Each row is a point. A path goes straight from each point to the next, and from the last back to the first. The post is the endless flat space through its rows: a point in 2 columns, a line in 3, a plane in 4, and so on, so that a path can go around it. How many times does the path go around the post? Going back the other way cancels.
In the rows, 128 means zero.

Post (1 x 2):
[[117  89]]
Path (29 x 2):
[[144  83]
 [148 124]
 [ 92 139]
 [ 77  77]
 [114  26]
 [164  75]
 [158 129]
 [112 111]
 [151  95]
 [141  42]
 [100  74]
 [ 66 100]
 [ 96 154]
 [152 102]
 [126  70]
 [102  72]
 [ 91  93]
 [105 117]
 [148 105]
 [144  71]
 [112  63]
 [ 69  90]
 [105 117]
 [155 141]
 [163  33]
 [109  42]
 [ 75  83]
 [ 92  76]
 [124  55]]
Times around: 2

Post, 3 rows:
[[ 85 183 137 146]
 [157 113 116 135]
 [141  78  86 120]]
Path, 33 rows:
[[109 205 166 128]
 [149 120  84 117]
 [158 197 152 169]
 [ 97  57  48 123]
 [133 161 160 162]
 [113 112 141 111]
 [ 84 166 125 104]
 [178 134  64 100]
 [169 102  31 137]
 [119 121 120 176]
 [ 68 115 132 154]
 [147 119 152 113]
 [ 92  86  75  89]
 [113 203  87 107]
 [146 146  66 174]
 [ 65 136 106 156]
 [103 180 174 173]
 [133 149 132 170]
 [161 186 116 178]
 [ 96 172  78 113]
 [124 141 106 101]
 [163  52 109  91]
 [ 83 102 116 144]
 [136 139 128 186]
 [ 79 148  87 160]
 [106   7  85 149]
 [ 43 173 176 134]
 [ 90 114 133  79]
 [193  91 102 114]
 [141 160  62 157]
 [162  86  87 152]
 [131 134 144 153]
 [119 102 117 122]]
Times around: 3

Post, 5 rows:
[[128 145 136 158 176 155]
 [156 125 117 118 158 178]
 [ 71 124 134 121  37 119]
 [102 105 101 115  93 103]
 [151 102 151 148 179 154]]
Path:
[[185  75 179 100 120 180]
 [182  78 158  64 152 201]
 [115 169 151 109 101 137]
 [121 114 150 145  78 130]
 [122 109  71 132 136 120]
 [ 76 133 146 181 140 179]
 [ 80 149 177 208 137 174]
 [122  92 154 139 187 176]
 [ 91 119 164 144 133 123]
 [106 126 100  68  67 181]
 [165 146  76  72 178 145]
 [162 138 157 132 150 149]
 [ 70 136 168 137 117 108]
 [ 82 118  85 104 114 155]
 [ 99 109  86 174 158 135]
 [186  78  77 125 171 110]
 [ 80 136  95 121   7 165]
 [108  62 105 143 156 135]
 [103  95 194 161 209 154]
 [ 71 119 150  94  89 117]
 [121  99  94 103 162 165]
 [136  81  70 128 178 163]
 [ 65 140 138 107  84 185]
 [107 129 145 121 115 132]
 [101 152 136  98  74  97]
 [ 58 127 174 124  60 142]
 [ 91 133  88 128 120 158]
 [124 102 153 156  88 175]
 [116 171  55  90  46 154]]
Times around: 0

Post:
[[ 97  98  89 157  75  97 177 127 107]
 [178 120 173 150 117 140 131 149 114]
 [153 127 147  96 176 139  94 115  85]
 [123 121 131 177 103 148  93 174  91]
 [129  71 149 133 152  64 117 156 121]
 [106 106 117 153 133  93 109 179 196]
 [ 37 131 116 152 137 160 140 163 119]
 [115 119 163 114  71 145 146 161 149]]
Path (26 x 9):
[[ 96  51 160 102 107  69 111 148 138]
 [170 164  95 107 126 141  83 105 194]
 [188 161 167 142 133 156  84 158 134]
 [156  91 130 111 133  96 118 144   7]
 [ 49  77  76 182  96 115 162 187 107]
 [159 156 147 147 113 183 101 150 187]
 [155 152 118 111 101 139  90  76 153]
 [ 96 149 124  87 135 134  76 152 171]
 [132  95 161  82 115 110 176 169 129]
 [101  78 107 100 102 118 127 144  46]
 [ 92  66 103 145 138  94  88 155 134]
 [ 72 113 106 177  97 130 138 140  95]
 [118 132 184 151 162 136  96 172 103]
 [139  82 111 122 133  57  87 174 149]
 [117 140 103 160 164 197 158 131  92]
 [ 56  88 112 136  83 113 184 143 143]
 [ 85 177 128 182 175 178 138 119 159]
 [155 129 193  63 106 118 107  95 135]
 [153 142 122 182  79 136 127 174 139]
 [105 113 150 132 176 132  79 195 109]
 [106  62 125 187 129 102 162 172  81]
 [121 130 141 103 123 160 127 107 133]
 [118 128 139 213 142 132 126 135 135]
 [147 142 129  76  83 118 128 111 152]
 [143 107 137 166  94 116 112 215 131]
 [ 78 103 189 128  92 194 171 224 176]]
Times around: 5

Post, 10 rows:
[[137  87 154 105 153  82 142  96 149 123 109]
 [106 123 119 101 126 158 124 186 122 213 127]
 [162 113 128 121 100 111 119  84 150  45  91]
 [ 66 146 162 140 160 168 124   8 156  67  98]
 [159 143 167 112 128 123 113 114 127 120 143]
 [119  77 151 107 131 125 123 157  66 165 144]
 [ 65 185 133  92 135 138 142 102 120  74 122]
 [147 119 144 132 138 169 178 165  96 140 149]
 [ 94 174 160 186 151 109 128 170  72 173 212]
 [158 161  77 115 195 153 116 125 172 143  87]]
Path, 24 rows:
[[221 153 160 142 122 143 104 191 113 109 145]
 [160 141 106  15 181 156 103 153  83 144  48]
 [151 167 134 127 147 245 172  76 119  81 119]
 [ 52 147 120 127 132 173  79  77 160 169 114]
 [140  90 195 130 137 121  75 134 109 146 180]
 [190 217 143 127 199  94  85  65 148  67  87]
 [ 98 144 124  74  92 178 182  77 118  57  91]
 [145 162 115 109 142 122  39  63 174 160  81]
 [143 161 174 133 161 142 108 141 100 170 144]
 [136 167 179 192  97 175  93 216  97 194 203]
 [168 122 161 120 160 164 114  62 114 131  87]
 [196 166 110 132 228  11  55 130 166 243 164]
 [126 127 156  58 172 126 248 174 148 164 148]
 [175 160 124 140 153 124  62  41 184 133  74]
 [ 95 167 151  78  91  59  25 111 106 191 173]
 [145 104  92 151 163 140 222 161 134  98 138]
 [221  58 164  90  99 157 173 158 106  67 101]
 [130 109 144 216 159  86 129 131  74 122 150]
 [ 88 157 165 194 178 132 124  41 104 108 158]
 [ 68  92 140  93 124 169 148 154  77 130 173]
 [ 81 133 161 157 110 121 125  96 127 110 173]
 [148 205 146 198 217 113 182 124  67 130 203]
 [ 81  88 164  84  44 117 160 184  39  96 130]
 [175  51 125 187 139 176 120 161  58  66 120]]
Times around: 2

Post, 13 rows:
[[ 64 113 116 149 138 139 144 120 180  72 122 157 169  88]
 [131 144 102 157 167  77  64 114 227 105 229  44 138 101]
 [ 79  94 114 107 120 133  50 104 127 118 154  73 178  65]
 [139  41 146 138 141 155 152 109 153  99  67 181 113 149]
 [104  91  79  70 134 101 119  40 115  90 119 121 169 135]
 [116 131 172  93  96  92 131 135 141 124 130 117 169  81]
 [106  92 149 142 176 133 136 196 163  82 105 157 142 136]
 [144 151 155  58 158 103 150 115 153  79 169 153 133  95]
 [ 94  89 150 116 122 142 162 175 115 145 120 148 138 133]
 [116  46 103  99 161  84  97  51 109 108 177 153 167 113]
 [100 152 198 119 155 107 155 129 141  82 103 127 111 160]
 [120  74 121  97 118  74 104  87 129 112 142 183 106 139]
 [160  52 136 173  65 143 102 159  67  84 172  88 134 105]]
Path, 24 rows:
[[138 110 145 129 110 110  97  65  66 117 140 118 196 107]
 [103 117 142 134 136 128 166 122  69  44 101 129 148 135]
 [ 92  60 127  71 108  71  88 180  92 140  80 119 122 159]
 [101 137 107  63  76  61 102  70 115  70 194  58 153 138]
 [139  41  84 142 176  91  64  86 136  92 103 175 186 155]
 [164  78 143 185 110  94 113 159 168 117 127 208 139  69]
 [ 97 142 125 175 200 115 118 136 171 109 131 105 189 112]
 [ 77 200 119 161 140 126  67 105 178 111 243  16 157  70]
 [111  88  75  34 203  43 156 121 134 145 138 171 183 145]
 [ 78  69 127 154 131 123  96 123 173  95 134 149  98 130]
 [ 83  93  91 140  78 131 169  65  91  26 187 156 158 125]
 [127  65 131  74 127 142  62  99  84 118 152 161 175  70]
 [148 136 198  88 171  94 130 119 141  85 102 135  98 143]
 [105 132 108 134 143 156 101 134 241  83 187  96 116  32]
 [126 134 190  64 138  87 192 160 153  80  99 169 110 182]
 [129  65 145 228  72 165   7 101 147  70 149  87  94 118]
 [108  97 145  20 155 154  81  65  75 125 121 156 132  86]
 [166 153 113  61 142 107 108 181 206  87 115  93 119 100]
 [105  24 164  71 152  74 102 159  87  46  74 181 119 211]
 [141 110 174  76 120 125 122 117 154 149 157 115 101 171]
 [ 67  81 140 210 188 148  97  88 116 136 170 195 122 133]
 [119 117 118 127 171 148 129 193 199 163 143  85 118 121]
 [106 123 157 152  89 119  93 149 171  48  61  65 131 129]
 [150 132  98 148  71 138 108 131 176   9 176  93 120 106]]
Times around: 5

Post:
[[123 105 122 118 138 114 116 136 167 135 125 129  94 148 135 148 155 106]
 [127  91  84 109 141 121 100  90 162 177 166 169 146 168 138  87 128  68]
 [171 133 142 132 151 128 125 105 125 126 129 139  83 131 138 152 113 130]
 [ 90 145 166 119 131 165  81  87 116  96  75 111 163 146  89 142 161 131]
 [146 101  77 181 106 132 151 117 124 108 119  70 173  78 144  99 163 147]
 [ 67 111 177 100  82 136  92  97 133  98  78 134 135 172  84 158 128 186]
 [120 120  51 114 112 147 122 131 148 111 130 101 141  69 120 123 117 163]
 [114 152  94 181 122 123 132 136 141 145 130 142 149  85 172 131 142 133]
 [164 155 100 161 134 111 111 165 108 154 117 158 104 135 129 156 157 123]
 [141 131 128 143 130 140 119 148 175 138 110 154 160 161 105 100 101 105]
 [128 130 124  98 133 145 155 140 137 152 136 130 132 174  95 128 106  71]
 [ 89 147 177 120 112 152  95 101 149 127 129  75 139 202  90 154 102 143]
 [121 150  93 112 118 134 162 142 149 126 131  95 163  95 148 133 169 204]
 [146  64 150 112 166 133  94 136 128 147 166 162 116 148 103 115 120 119]
 [109 112 130 102 133 105 109 152 112 129 103 116  56 148 126  98 137 133]
 [135 122  33 155 162  69 152 160 113 126 129  85 147  67 150 115 128 104]
 [114 175 126 130 129 147 141 122 175  91 154 148 105 167  89 156 131 125]]
Path, 27 rows:
[[124 160  73  90 135 177 137 156 193 145  99 155 177 131 124 103 103 119]
 [146 172 173 130 104 152 169 149 157  65  89 147  80 140 146 154 143 181]
 [ 74 153  74 139 144 121 143 125 143 127 160  82 126 174 125 152  41  73]
 [104 130  98 150 146 145 127  65 113  91  69  82 176  85 105 172 161  93]
 [148 111  91 159 138 116 161 135 164 124 177  94 172 116 115 137 164 144]
 [102 121 165 111  73  96  97 142 153 103 103 137  87 119 110 165 135 229]
 [108 128  95 120 129 119 107  61  95 127 153   7 119 156 190 147 181  70]
 [101  96  99 126  81  62 156  84 112 107 150  77 165 194  92 168 240  84]
 [116 151 151 166 153 135 133 176 134 133 115 150 158  76 114 153 140 140]
 [ 37 118 134  36 121 164 142  46 142  67 168 175  93 146  57 153 106 155]
 [110  82 101 126 120 118 109 163 124 117  99 145 137 151 104 107 179 139]
 [122 123 103 108 126 155 105 143 139 133 166  74 154 179 136  59 184 129]
 [170  79  99 132 130 154  55  54 131 113 133 130 169 103 120  78 165 110]
 [ 93 110 121 124 132  62 160 103 241 103 153 101 173 171 158  65 168 100]
 [ 73 145  14 111 123  78 122 203 198 145 176 145 142 161 126 117  88  82]
 [ 99  72 148  88 121 138 110  89 141 146 156 128 102 187 169 127 189 215]
 [118  89 126  94 145 109  53  79 105 142 128 111  58 155 127 145 147 169]
 [140 122  92 144 153 155  87 123  96  94  71 121 160  90 124 164 128 134]
 [174 153 100 119 148 142 117 166 143 110 115 137 132 117 120 161 164 149]
 [139 106 173 108 112 145 108  62  72 133 129 122 177 165  81 168 123  92]
 [152  75 136 107 100 144 122  56 131 145 110 127 145 109 106 100 156 133]
 [168  75 104 106 157  97 101 128 141 124  87 142 104  88 138  89  86  97]
 [148 202  47 190  88 156  93 104 138  58 156 161 151 105  84 173 131 201]
 [143 154  85 175 138 111 141 126 153  89 110 144 170 128 139 110 111 124]
 [ 84 133  89 159  72 133 135 120 118 107 129 111 140 110 130  85  88  98]
 [152 143  86 140 127 124 104 117 117 143 134 100 166  69 116 164 147 157]
 [125 102 109  97 120 160 114  91 216  71 136 206 107 131  63 147 144 162]]
Times around: 1

Post, 17 rows:
[[121 150 163 155 111 132  98  84 108 153 126 126 142 100 176 126  97 139]
 [104  99 122 151 106 186 100 133 187 139 132 152  67 113  57 156 121 120]
 [192 145 148 154  71 153 115  95 126 106 175 150 142 145  87 107 113 152]
 [ 76 169 103 183  93  86 152 135 105 134  85 122 136 164 130 112  60 162]
 [152  87 131  98 136 151 129  84 180 148 144 148 116 147 133 127  64 167]
 [116 166 119 139 193 110 124  81 118 178 153 159 128 116 125 141 107  72]
 [199 163 128 130 117 123 114 154 123 144 111  88 146 150 151 108 136 140]
 [105 110 147 131 120 138  75 146 164 126 118 162  95 112 111  70  96 103]
 [142 103 159 139 126 160 147 142 140 108 124 149 121 110 206 156 138 128]
 [121 142 116 141  44 153 116 124 210  94  95 101 142 146 102 102 134 155]
 [124  78 162 148  66 162 135 149 166 108  99 102 121  67 118 159  95  79]
 [133 194 128 114 114  91 152 125 128 133  64 106  98 124 114 140 117 145]
 [162 179 117 184  97 149 173 123 129 133  62 123  76  85 122 141 105 115]
 [183 111 193 161 160  98 149 157 177 126 121 154 147 150 159 124 114 124]
 [117 128 135 140  95 127 151 109 108 175  43 168 177 153  93 133  85 131]
 [127  88 135 177 110 176 121  92 161  81  90  96 126 155  72 151  95 111]
 [116 121 119 102 134  79 135 130 148 149 126 138  66 105 150  86 138 149]]
Path, 24 rows:
[[171 186 142 168 154 160 153 124 115 191 120 170 116 106 135 159 102 155]
 [153 120 122 129 101 161 135 109 180 130 153 138 141 169  60 121  62 130]
 [109 100 173 121 119  69 124  88 172 104 124  95 160 202 115 104 112 189]
 [163 126 191 157 115 101 111  95 199  90 117 149 106 127 162 133  99 112]
 [165  95  98  70 120 175  78  68 150 107  76 126 147 166 138 137 131 198]
 [239 143 167 196  98 113 178 183 139 101  60 104 127 153 106 109 146 158]
 [219  81 124 198  83 231 135 149 125 174 153  94 152 197 142 120  88 172]
 [191 103 160 100 108 152 130 127 204  74 121  99 140 181 116  65 119  92]
 [158 113 205 129 169 165 130 118 195 124 113 166 156 148  92 154  83 126]
 [148  67 151 186  19 181 156 173 157  80 106 100 115 141 147  74  57 110]
 [200 189 209 106  19  48 155 168 154  77  83 131 181 125 178 107 111 125]
 [105  99 156 139  93 161 106  98 207 127  94 190 165  84 151 141 104  90]
 [149 148 118 122 119  98 137 183 172 109 116 139  38 102  94  70 148 148]
 [199 161 142  77  94 153 138  85 181 184 178 122 141 119 127 152 125 179]
 [118 149 109 201 102 175 131  69 128 221  97 183 127 163 158 122  90 138]
 [175 249 218 198 119  40 203  85 110  70 140 153 174 141  80  66  66 109]
 [ 64 106 130 133 170  91 112 123 172  84 129 161  81  58  80 111 155  73]
 [142 193  96 184 105 131 105 149  75 129 111 133 188 164 131 110  81  78]
 [101  16 184 168  35 179 154 136 126 112 116 196 145 178 153 200  68 170]
 [109  92 126 128 145 146 196 132 119 120  80 182  86 108 185  87 168 100]
 [ 83 147 147 165  90 149 132 132 116 167  64 173 145 121  78 132  79 116]
 [137 101 124 153 102 116 142  84  76 185 117 120 142 133 112  99  72 125]
 [136 155 112 148 121 192  51 125 152 176 121 150 115 123 134 141  68  95]
 [118 114 107 117 151 120 155  76 151  88 138  93  83 121 134 163  78 151]]
Times around: 2

Post, 17 rows:
[[161 119 161 140 128 153  67 168 120 114 209 111 148 138 115 188 113 130]
 [102 121  84 183 138 168 131 139 139 138  96  89 124 148 122 111 126 106]
 [136 129 117 203  91 151 100 115 120 109 129  82 152  98 121  82 105 137]
 [161 112 103 155 184 156 113 149 139 153 120 183  54 194 165 112 135 141]
 [160  91 120 182 152 160  61 139  92 168 134 124  96  86 138 120 138 166]
 [162 153 121 132 169 165  96 160 148 149 142  97 114 101 126 138 145 139]
 [145  87 179 121 163 121 150 126 127 119 120 115 152 146 150 131 103 155]
 [115 162  75 139 105 134  64 129 119 154  94 177 118 126 109  95 156 119]
 [147  65 134 111 102 171  82 110 137 127 134 148 173 140 123  69 124 117]
 [123 126 150 117  98 170  94 160 148 105 111 156 148 143  97 141  90 135]
 [147 152  92 170  58 137  49 155 125 136  90 156 102 122 131 122 138 165]
 [ 96 131 120 151 147 167  90 147 118 108 132 141  82 187 153 122 126 127]
 [160  94 100 125 100 146  97 122 138 145 111 115  83 140 133 108  49 172]
 [185 148  89 125 129 125  93 176 135 108 123 122  74 152 152 157  90 110]
 [139 100  61 116 120 125 153 102 101  73  87 120 149 164 138 126  74 145]
 [131 125 100 129 128 118 123 147 143 107 144 159 132 132 175 151 109 130]
 [152  73 144 168 129 143 132  84 149  98 134  97 116 140 143 119 102 131]]
Path:
[[135 111 144 124 176 121 149 143 114 148 101 143  63 138 154 147  92 116]
 [168  68  82 129  74 164  92 104 151 104 135 193 129 199 102  99 104 121]
 [136 108 116 202 111 137 128 142 151 110  94 129 121 148 134 101  86 113]
 [141 137  72 119 163 134  80 128 182 185  80  94 102 100 146  76 172 139]
 [107  59 140  99 186 113 125 131 115 149 139 112 105  97 151 173 137 149]
 [136  89 145 137 115 141 108 142  69  82 221  82 123 147 146 174  81 138]
 [133 155 111 155 124 145 147 168 125 101 150 114 120 122  91 202 113 141]
 [165 154  71 118 127 103 115 167 157 141  84  79 118  62 136 138 131 149]
 [154  81 113 190 175  91 156 122 112 123  93 127 115 170 185 108 130 149]
 [117 149 178 158 125 164  84 158 136 131 153  79  92 119 107 141 105 204]
 [186 114 109  79 134 130  80  89 129 153 152 118  82 120 153 110 127 110]
 [144 138 117  90 101 146  50 149 144 166 107 184 202 101 132 136 143 100]
 [156  92 151 240 124 172 117 100 152  66 158 161 155 116 142 158 146 163]
 [160 111 171 111 112 168  77  85 130 108 249 172 167 180 135 141 123  97]
 [145  63  93 149 122 164 158 156  96  75  95 139  76 198 175 151  65 137]
 [129 121 109 191 101  94 130 131 124  91 139  73 122 124 107 128 105 141]
 [ 88 108 104 185 113 151 120 124 170 126  86 119 146 131 144 114 113 157]
 [154 137 118 151 120 155  71 114 136 138 105 120  92 147 143 121 118 145]
 [152 105 136 149 114 157  36 144 149 112 101 192 123 122 150  91 159 153]
 [148  52 107 132 202 108 135 109 115 183 126 120  70 145 172  95 109 170]
 [173  77  96 140  99 128 147 130 152 127  89  93 114 131 149 118  81 135]
 [129 142 118  93 154 152  89 165  81 162  42 111 114 154 130 138 103  78]
 [203  72 120 125 175 139 120 157  97  54 142 119 124 178 160 181  81 112]
 [134 113 134 121 169 104  98 106 154 124 175 147 169 108 113 160 145  76]
 [117 124  95 203 142  83 164  91 101  68  99 136 166 105 134 172 109  92]]
Times around: 0

Post (17 x 18):
[[143 107  75 149  72  96 109 133 142 146  93  98 108 107  77  95 138 123]
 [151 112 178  93 141 166 191  72 108 104 153 126 176 139 120 127 100 126]
 [152 148  84 104 121  94 101  98 114 131  92 107 101 134  89 152 117 107]
 [117 132 138 116 156 184 133 114 163 134 136 103 188 108  94  78 104 124]
 [155 137 122 119 121 104 124  89 122 129  83 117 117 169 101 151 143 178]
 [145 159 167 120 145 156 159 154 121 160 140 132 156 124 144 141 121 105]
 [207 146 209 102 171 185 177  54 117 107 155 150 181 147 119  79  91 153]
 [103 131 121 121 115 137  90 109  91 165 103 123  80 138 127 131 115 142]
 [156 108 121 165 138  83 105  79 103 155 124 118 121 170  91 144 121 124]
 [127 133 186 103 116 144 128 151 120 113  91 111 156 146 104  79 127  92]
 [139 145 211 107 155 171 129 115 104  95 147 103 153 108 115 111 131 147]
 [143 130 187 147 112 159 137 123 156 101 119 147 144 133 104 106  81 124]
 [137 158 167 115 164 169 169 104 127 156 138 116 124 165  65 113  97 139]
 [124 153  99 152  95 108 110  89  96 125 107 162 102 147  85 135 168 118]
 [121 152 109 122 122 113  91  89 137 163 149 121  80 157 132 113 145 122]
 [ 64 135 129 112 129  49 102 186 137 176  82 143 110  60 109 107 142  78]
 [ 36 146 109 107  61  28  88 210  95 179 102 132 135  60 106  98  96  61]]
Path (25 x 18):
[[129 123 161 124 113 158 105 110  77 187 116 119  71 125 134 137  76 184]
 [138 135  53 126 106 138  99 154 125 197  82  54 120  70  70  90 123 120]
 [100 153 126  99 159 125 113 130 129 111  93  66 133 113  89 174  91  95]
 [141 115 152  42 136 131 139 103 101  75  80  79 139 110  96  88 155 146]
 [115  85 157 179 138 121 119 159 182 163 113 144 137 105  75 123  78 157]
 [147 124 186 104 108 118 162 120 105 122 129 140 125  93 107 143 113 105]
 [132 115 157 179 129  97 170  92 131 160 147 151 134 106  80  89 108  94]
 [135 164 152 156 106  99 183 117 157 162 225 160 143 132 174 117  77  99]
 [116 100 171  91 113 166 118 125 136 101 106  86 131 140 130  66 140 151]
 [107 110 157 131  84  55 138 146 131 142 113 162 156 160  56  59 118 114]
 [139 107 137  70 165 139 146 124 106 170  73  81 154  92  95 152  95 106]
 [136  73 149 173 109  64 143  39 130  99 135 162 189 125 100 124  92  95]
 [101 148 121 143  59 116 147  99 113 134 143 160 115 115  95  42  77 120]
 [125  91 121 140 111  98 162 187 114 163 160 138 194  46 120 125  57 105]
 [135 162 185 130 146 170 128 142 122 153 154 146 134 119 103 153 126 159]
 [105 154 138 103 134 140 186 104 157 190 130 169 110 150 110 149 132 138]
 [145 169 137  94 121  76  83  51  83 129 164  83 185 117  90  99  75 105]
 [ 91 179 148  96 150 142 105  96  86  97 127 117 158 100 123 119  64 123]
 [ 89  57 154 169 146 103 131 169 149 149 155  97 192 100 130  97 108 102]
 [125 124 133 121 129 172 128 156 145 138 139  83 138 142  72 105 141 114]
 [121 141 188  80 119 181 191 189 106 182 119 145 182  95  97 113 124 112]
 [115 147  97 144  79 112  84 154 127 147  78  94 124  93  54  90 132 141]
 [104 111 136 127  90   7 144 128 114 110  69 140 142 144  94 173 100  94]
 [130  90 109 160 125  76 143 127 145  99 131 105 120 115  85 153 102 100]
 [132 111 185 117 109 170 131 138 108  94 143  82 144 144  75 124  87 157]]
Times around: 5
